Rows are points. Examples show where two turns around zero, p and q, send a point. Where does a point land after both, in the order given? Backwards means that the second turn is done in reverse. Each puzzle has new turns, and all numbers are rounded.
(in the rows, 128 means zero)

Turn p:
[103 140 100] -> [ 96 133 106]
[121 142 141] -> [120 139 143]
[152  88 171] -> [170  96 163]
[137 142 100] -> [127 144 100]
Turn q:
[137  82 158] -> [129  76 149]
[140 166 118] -> [144 166 128]
[108 141 132] -> [108 142 131]
[156 105 157] -> [148  97 156]
[133 140 112] -> [137 142 116]
[ 93 135  91] -> [101 145  87]
Where do these land?
p, then q: [117 123 162] -> [118 114 160]
p, then q: [ 97 116 123] -> [101 111 119]
p, then q: [147 127  70] -> [147 143  72]
p, then q: [132  96 127] -> [139  99 121]
p, then q: [159 169 148] -> [149 170 157]
p, then q: [115 136 140] -> [114 130 141]

Turn p:
[102 134  84] -> [122 113  79]
[119 158 147] -> [ 97 146 135]
[152  93 118] -> [170 116 134]
[ 96 111 103] -> [124  93 102]
[143 136 160] -> [122 146 159]
[156 137 155] -> [133 154 157]
Turn q:
[127 171 125] -> [120 167 111]
[ 99  99 160] -> [110 111 173]
[107 138  88] -> [ 99 121  93]
[155 107 119] -> [156 107 121]
[152 125 147] -> [155 134 141]
Where do these land?
p, then q: [150 148  91] -> [135 142  83]
q, then p: [126 108  81] -> [157  94 103]
p, then q: [124 121 133] -> [130 123 136]
q, then p: [130 117 167] -> [119 140 166]
p, then q: [110 146 169] -> [ 95 140 161]

Turn p:
[144 158 137 144] -> [153 140 141 151]
[ 91 130 109 123] -> [ 91 147 121 129]
[133 135 172 133] -> [141 114 169 130]
[116 109 134  80] -> [113 131 132  77]
[156 108  89 160] -> [141 108  78 153]
Turn q:
[148 149 100  97] -> [164 147  97 126]
[ 95 146 170 157] -> [ 72 139 145 150]
[126 110 110 105] -> [147 130 126  99]
[155 103 163 146] -> [135 107 171 151]
[116 132  97 135] -> [123 117  99 113]
Where do these land?
p, then q: [166 134  84 141] -> [155  96  86 137]
q, then p: [ 98 156  97 143] -> [ 96 155  95 128]
p, then q: [134  78 167 118] -> [146 130 176  89]
p, then q: [153 126 126 139] -> [146 108 128 134]
q, then p: [ 99 131 150  97] -> [131 164 159 124]
q, then p: [118 142 144 130] -> [118 138 139 143]

Turn p:
[130 118 185 165] -> [125 111 193 142]
[154  98 110 102] -> [156  99  99 117]
[ 93 154 130 128] -> [ 91 151 129 127]
[125 108  96 116] -> [132 117  91 137]
[121 137 109  98] -> [119 134  98 108]
[130 160 167 157] -> [123 152 181 126]
[143 121 100 130] -> [150 131 106 138]
Turn q:
[120 128 176 115] -> [ 85 132 151 139]
[148 132  96 118] -> [160 141 126 110]
[ 97 147 173 103] -> [ 70 151 129 138]
[146 139 101 155] -> [168 126 119 143]
[132 110 165 115] -> [ 99 120 159 125]
[109 118 109 130] -> [130 117 105 115]
[144 122  77 160] -> [184 110 107 127]
Where do these land?
p, then q: [124 117 147 151] -> [114 109 139 146]
q, then p: [108 139 153 123] -> [100 140 128 145]
q, then p: [189 122  90  78] -> [152 132 145  45]
p, then q: [123 146 126 145] -> [124 140 123 150]
q, then p backwards: [ 97 116 123 143] -> [113 104 115 108]
